Rows are points. Each copy is the shape, with its points in the same order, stretched, turned, moved and blurred by noise. Some copies are also mirrored. Which?

Shape (8 x 3)
[[ 0.41  0.14  0.54]
 [ 0.12  0.03  0.34]
 [-0.07 -0.06  0.25]
 [ 0.46 -0.50 -0.07]
 [-0.35  0.23 -0.27]
 [-0.42  0.09 -0.44]
 [ 0.29 -0.13 -0.06]
 [ 0.42  0.14 -0.18]]
Copy 1 (8 x 3)
[[ 0.55 -0.14 -0.09]
 [ 0.27 -0.13  0.04]
 [ 0.10 -0.17  0.16]
 [ 0.02 -0.59 -0.33]
 [-0.30  0.31  0.10]
 [-0.45  0.22  0.09]
 [ 0.05 -0.20 -0.24]
 [ 0.07  0.06 -0.40]]
Copy 1 is: only turned
Copy 2 (8 x 3)
[[-0.34 -0.42 -0.14]
 [-0.29 -0.08 -0.06]
 [-0.33  0.13  0.02]
 [-0.42 -0.16 -0.72]
 [ 0.29  0.48  0.12]
 [ 0.30  0.60 -0.01]
 [-0.11 -0.10 -0.42]
 [ 0.19 -0.23 -0.37]]
Copy 2 is: only turned
Copy 3 (8 x 3)
[[ 0.22 -0.32  0.48]
 [ 0.00 -0.22  0.27]
 [-0.17 -0.16  0.15]
 [ 0.08  0.79  0.36]
 [ 0.11 -0.21 -0.54]
 [ 0.03  0.00 -0.66]
 [ 0.23  0.34  0.08]
 [ 0.60  0.23 -0.11]]
Copy 3 is: mirrored

Shape (9 x 4)
[[ 0.07 -0.25  0.10  0.28]
 [ 0.40  0.45 -0.07  0.22]
 [ 0.16  0.22  0.08  0.48]
 [-0.02  0.59  0.30 -0.25]
 [-0.53 -0.51  0.04 -0.36]
 [-0.16 -0.04 -0.13  0.00]
 [-0.11 -0.34  0.11 -0.06]
 [-0.28 -0.22  0.16  0.09]
 [-0.37 -0.17  0.02  0.12]]
Copy 1 (9 x 4)
[[-0.13 -0.08  0.39  0.31]
 [-0.41 -0.35  0.02 -0.25]
 [-0.44 -0.09  0.35  0.06]
 [ 0.00  0.01 -0.42 -0.87]
 [ 0.34  0.37 -0.18  0.29]
 [-0.09  0.10 -0.09  0.19]
 [ 0.18  0.07  0.11  0.21]
 [-0.03  0.23  0.14  0.11]
 [-0.11  0.31  0.11  0.21]]
Copy 1 is: mirrored
Copy 2 (9 x 4)
[[-0.01 -0.39  0.08 -0.21]
 [ 0.00  0.11  0.62  0.38]
 [ 0.02 -0.36  0.52  0.28]
 [-0.44  0.19 -0.12  0.62]
 [ 0.08 -0.21 -0.98 -0.43]
 [ 0.26 -0.09 -0.24 -0.04]
 [-0.10 -0.24 -0.34 -0.30]
 [ 0.01 -0.42 -0.38 -0.08]
 [ 0.19 -0.45 -0.38 -0.10]]
Copy 2 is: only turned
Copy 3 (9 x 4)
[[-0.35  0.22 -0.33 -0.04]
 [ 0.31 -0.32 -0.15  0.32]
 [-0.17  0.03 -0.27  0.41]
 [-0.04 -0.56  0.31  0.05]
 [-0.50  0.49  0.20 -0.84]
 [-0.13  0.30  0.14 -0.27]
 [-0.37  0.26 -0.12 -0.38]
 [-0.56  0.29  0.01 -0.23]
 [-0.53  0.42  0.13 -0.25]]
Copy 3 is: only turned

Shape (11 x 8)
[[-0.27  0.34 -0.22 -0.29 -0.46  0.32  0.18 -0.11]
 [ 0.24 -0.29  0.43 -0.11  0.25 -0.12 -0.21  0.29]
 [ 0.16 -0.20 -0.06  0.04  0.26 -0.33 -0.04  0.59]
 [ 0.64 -0.16 -0.39  0.37 -0.45 -0.24 -0.25  0.06]
 [-0.02  0.19 -0.13 -0.21  0.11  0.23  0.35 -0.37]
 [-0.01  0.54  0.14 -0.54 -0.14  0.02  0.12 -0.20]
 [ 0.47 -0.38 -0.12  0.42  0.00 -0.46 -0.71  0.28]
 [-0.31  0.20 -0.19 -0.50 -0.10 -0.07 -0.04 -0.42]
 [-0.05 -0.30  0.40  0.29  0.02 -0.28  0.08  0.26]
 [ 0.17 -0.38 -0.05 -0.24 -0.24  0.00  0.08  0.10]
 [ 0.06  0.17 -0.25 -0.07 -0.14  0.32 -0.33 -0.12]]
Copy 1 (11 x 8)
[[ 0.05  0.33  0.42 -0.32 -0.14 -0.11 -0.40  0.00]
 [ 0.44 -0.53 -0.48  0.11  0.15 -0.10  0.10  0.15]
 [ 0.19 -0.30 -0.56  0.15 -0.22  0.13 -0.29 -0.15]
 [ 0.22 -0.41  0.34  0.15 -0.31 -0.19 -0.16 -0.83]
 [-0.08  0.07  0.03 -0.55  0.17  0.03 -0.02  0.05]
 [ 0.25  0.20 -0.07 -0.52  0.12 -0.38 -0.19  0.03]
 [ 0.53 -0.63 -0.14  0.51 -0.33 -0.11  0.20 -0.63]
 [ 0.49  0.06  0.02 -0.57 -0.19 -0.10 -0.02 -0.06]
 [ 0.05 -0.46 -0.21  0.14 -0.29 -0.10  0.02  0.19]
 [ 0.39 -0.47  0.06 -0.11  0.02  0.05 -0.22 -0.06]
 [ 0.29  0.12  0.23  0.03  0.13 -0.02  0.03 -0.21]]
Copy 1 is: mirrored
Copy 2 (11 x 8)
[[-0.07 -0.57  0.10 -0.33 -0.33 -0.30  0.07  0.23]
 [ 0.57  0.37 -0.27  0.15  0.17  0.11 -0.41  0.01]
 [ 0.65  0.07 -0.37  0.48  0.02  0.24  0.07 -0.24]
 [ 0.08  0.22 -0.93  0.23 -0.58 -0.35  0.10 -0.82]
 [-0.31 -0.53 -0.03 -0.08  0.29  0.00 -0.14  0.42]
 [-0.06 -0.47  0.34 -0.33  0.39 -0.25 -0.27  0.06]
 [ 0.28  0.74 -0.73  0.41 -0.39  0.15 -0.06 -0.79]
 [-0.36 -0.35  0.46 -0.02  0.10 -0.09 -0.26  0.10]
 [ 0.46  0.52 -0.23  0.27 -0.02  0.00  0.11  0.14]
 [ 0.32 -0.01 -0.38  0.26 -0.33 -0.35 -0.26 -0.03]
 [-0.15 -0.26 -0.29 -0.26 -0.26  0.08 -0.16 -0.03]]
Copy 2 is: mirrored
Copy 3 (11 x 8)
[[-0.24  0.28 -0.66 -0.18 -0.30  0.52  0.47  0.05]
 [ 0.06 -0.16  0.56 -0.13  0.19 -0.25 -0.36 -0.02]
 [ 0.26 -0.34  0.65  0.13 -0.24 -0.11 -0.14  0.17]
 [ 0.13 -0.46  0.05 -0.10 -0.24  0.50  0.01 -0.46]
 [-0.35  0.07 -0.25 -0.23  0.03  0.52  0.29  0.36]
 [-0.11 -0.10 -0.48 -0.38  0.10  0.22  0.44  0.35]
 [ 0.48 -0.35  0.70 -0.09 -0.07  0.03 -0.33 -0.52]
 [ 0.04  0.23 -0.31 -0.37  0.07  0.59  0.12  0.41]
 [ 0.10 -0.11  0.54  0.33  0.11 -0.12 -0.22 -0.24]
 [ 0.03 -0.15 -0.05  0.02 -0.26  0.19 -0.26  0.02]
 [-0.23  0.12 -0.24 -0.54 -0.30  0.33  0.33 -0.11]]
Copy 3 is: only turned

Shape (15 x 9)
[[-0.44 -0.31 -0.20  0.16  0.00  0.22  0.41 -0.21  0.31]
 [ 0.19  0.27  0.07 -0.09 -0.12 -0.37 -0.29  0.27 -0.14]
 [ 0.25  0.51  0.24 -0.14  0.10  0.11  0.06  0.78  0.01]
 [-0.27 -0.24  0.00  0.27 -0.41  0.24  0.32 -0.17  0.08]
 [-0.25 -0.09 -0.42  0.27 -0.23 -0.03  0.61 -0.09  0.30]
 [-0.31 -0.25 -0.07  0.75 -0.29  0.20  0.15  0.08  0.04]
 [ 0.52 -0.03  0.20 -0.05  0.21 -0.44 -0.13  0.37 -0.06]
 [ 0.20  0.23  0.17  0.00 -0.01 -0.04  0.18 -0.05 -0.17]
 [ 0.39  0.46  0.34  0.03  0.11 -0.31 -0.10  0.29 -0.47]
 [ 0.03  0.20  0.47 -0.35  0.40 -0.31  0.09  0.48 -0.46]
 [-0.26  0.26  0.33  0.25 -0.18 -0.17 -0.14 -0.02  0.35]
 [ 0.01  0.10 -0.07 -0.06 -0.04  0.22 -0.45  0.18 -0.08]
 [-0.02  0.38 -0.10  0.34  0.35 -0.16 -0.15  0.01 -0.12]
 [-0.59 -0.10 -0.37  0.35 -0.36 -0.31  0.15 -0.01 -0.07]
 [-0.50 -0.14 -0.42  0.30 -0.55  0.28  0.58 -0.40  0.17]]
Copy 1 (15 x 9)
[[ 0.14 -0.27 -0.75  0.12  0.35  0.10 -0.01  0.40 -0.04]
 [ 0.09  0.17  0.55 -0.19 -0.04  0.12 -0.05 -0.36  0.12]
 [ 0.20 -0.09  0.21 -0.15  0.22 -0.35 -0.52 -0.32  0.14]
 [ 0.11 -0.18 -0.60 -0.02  0.07  0.01 -0.16  0.47  0.30]
 [ 0.46  0.03 -0.73  0.31  0.16  0.19 -0.27  0.17  0.34]
 [ 0.37 -0.28 -0.81 -0.28  0.08  0.15  0.31  0.29  0.49]
 [ 0.51  0.23  0.50 -0.01  0.13 -0.09  0.09 -0.27  0.03]
 [ 0.19 -0.11  0.26  0.13  0.31  0.07 -0.29  0.10  0.33]
 [ 0.31 -0.15  0.69 -0.06  0.11  0.09 -0.16 -0.29  0.32]
 [ 0.24 -0.50  0.53 -0.09  0.03 -0.07 -0.26 -0.27 -0.43]
 [ 0.20  0.15 -0.02 -0.50  0.23  0.25 -0.02  0.10  0.05]
 [-0.31 -0.18  0.26 -0.24  0.16  0.08  0.10 -0.16  0.14]
 [ 0.28 -0.29  0.24 -0.08  0.48  0.50  0.27 -0.30  0.25]
 [ 0.21 -0.14 -0.53 -0.13 -0.26  0.47  0.13 -0.13  0.08]
 [ 0.04 -0.14 -0.92  0.22  0.11  0.22 -0.35  0.49  0.47]]
Copy 1 is: mirrored
Copy 2 (15 x 9)
[[ 0.23 -0.37  0.01  0.36 -0.18 -0.60  0.02 -0.71  0.05]
 [-0.14  0.47  0.11 -0.55  0.03  0.02  0.13  0.13 -0.17]
 [-0.04  0.49  0.16 -0.01 -0.30 -0.13  0.22  0.32  0.22]
 [-0.01 -0.30 -0.14  0.05 -0.06 -0.08  0.11 -0.51  0.11]
 [ 0.14 -0.38  0.10  0.24 -0.32 -0.46  0.33 -0.62 -0.22]
 [ 0.14 -0.76 -0.57 -0.01 -0.11 -0.13  0.01 -0.17 -0.11]
 [ 0.11  0.38  0.36 -0.20 -0.18  0.43 -0.21  0.19  0.11]
 [ 0.24  0.20  0.14 -0.12  0.09  0.28  0.37 -0.13  0.15]
 [ 0.26  0.37  0.19 -0.43  0.33  0.55  0.45  0.42  0.01]
 [ 0.17  0.47  0.68  0.03  0.39  0.33  0.18  0.41  0.18]
 [ 0.06  0.36 -0.76 -0.02  0.07  0.00  0.30 -0.30 -0.16]
 [-0.08  0.08 -0.05 -0.52 -0.19 -0.51 -0.02 -0.10  0.17]
 [ 0.59 -0.14 -0.12 -0.22  0.18 -0.24  0.47 -0.05 -0.20]
 [-0.04 -0.53 -0.14 -0.25  0.23 -0.43  0.37 -0.25 -0.60]
 [-0.03 -0.53 -0.11  0.11 -0.08 -0.56  0.42 -0.80 -0.16]]
Copy 2 is: only turned
Copy 3 (15 x 9)
[[ 0.63 -0.66 -0.18 -0.14  0.32  0.05  0.16 -0.06  0.24]
 [-0.18  0.39  0.18  0.09 -0.04 -0.20  0.17  0.05 -0.01]
 [-0.25  0.61 -0.08 -0.23  0.26  0.35  0.44  0.31 -0.09]
 [ 0.61 -0.45  0.39 -0.18  0.12  0.08  0.03 -0.06  0.02]
 [ 0.24 -0.73  0.13 -0.08  0.43  0.02  0.41  0.11  0.30]
 [ 0.77 -0.23  0.63 -0.06  0.43  0.12 -0.11  0.12  0.39]
 [-0.31  0.42  0.00  0.48  0.16 -0.04 -0.05  0.32 -0.21]
 [-0.17  0.03  0.12  0.25 -0.15  0.19  0.25  0.04  0.01]
 [-0.30  0.60  0.24  0.48 -0.18  0.15  0.37  0.24 -0.01]
 [ 0.19  0.54 -0.30  0.45  0.16  0.08  0.48  0.23 -0.34]
 [ 0.64 -0.08  0.08 -0.15 -0.31 -0.18 -0.05  0.31  0.30]
 [-0.16  0.34  0.13 -0.21 -0.02 -0.07  0.03 -0.30  0.20]
 [-0.17  0.11  0.10  0.33  0.06  0.01  0.29  0.18  0.75]
 [ 0.71 -0.35  0.39 -0.01  0.41 -0.35  0.33 -0.07  0.30]
 [ 0.47 -0.90  0.35 -0.31  0.19 -0.02  0.34 -0.27  0.24]]
Copy 3 is: only turned
Copy 4 (15 x 9)
[[-0.10  0.41 -0.24  0.68 -0.43  0.08 -0.47 -0.16  0.16]
 [-0.01 -0.40  0.19 -0.32  0.39 -0.11  0.24  0.02  0.01]
 [-0.48 -0.36 -0.40 -0.51  0.15 -0.06  0.22  0.26  0.41]
 [ 0.15  0.48 -0.23  0.45 -0.36 -0.02 -0.29 -0.36  0.13]
 [-0.11  0.50 -0.25  0.96 -0.12 -0.21 -0.10 -0.12  0.27]
 [-0.12  0.70 -0.24  0.45 -0.33  0.11  0.20 -0.12  0.09]
 [-0.40 -0.31 -0.06 -0.15  0.20 -0.34  0.23  0.09 -0.37]
 [-0.01 -0.26 -0.14  0.08 -0.01 -0.17 -0.02 -0.37 -0.02]
 [-0.26 -0.55  0.06 -0.41  0.28 -0.19  0.43 -0.25 -0.07]
 [-0.69 -0.53  0.08 -0.51  0.06 -0.22  0.04 -0.12 -0.01]
 [ 0.13  0.07 -0.19 -0.20  0.45  0.58 -0.16 -0.16  0.40]
 [ 0.16 -0.38  0.17 -0.34 -0.10  0.11  0.00  0.09  0.02]
 [-0.20 -0.35  0.13  0.09  0.19  0.20  0.38 -0.13  0.05]
 [-0.10  0.43  0.32  0.53  0.09 -0.05  0.15 -0.08  0.24]
 [ 0.29  0.62 -0.14  0.96 -0.35 -0.07 -0.33 -0.42  0.37]]
Copy 4 is: mirrored
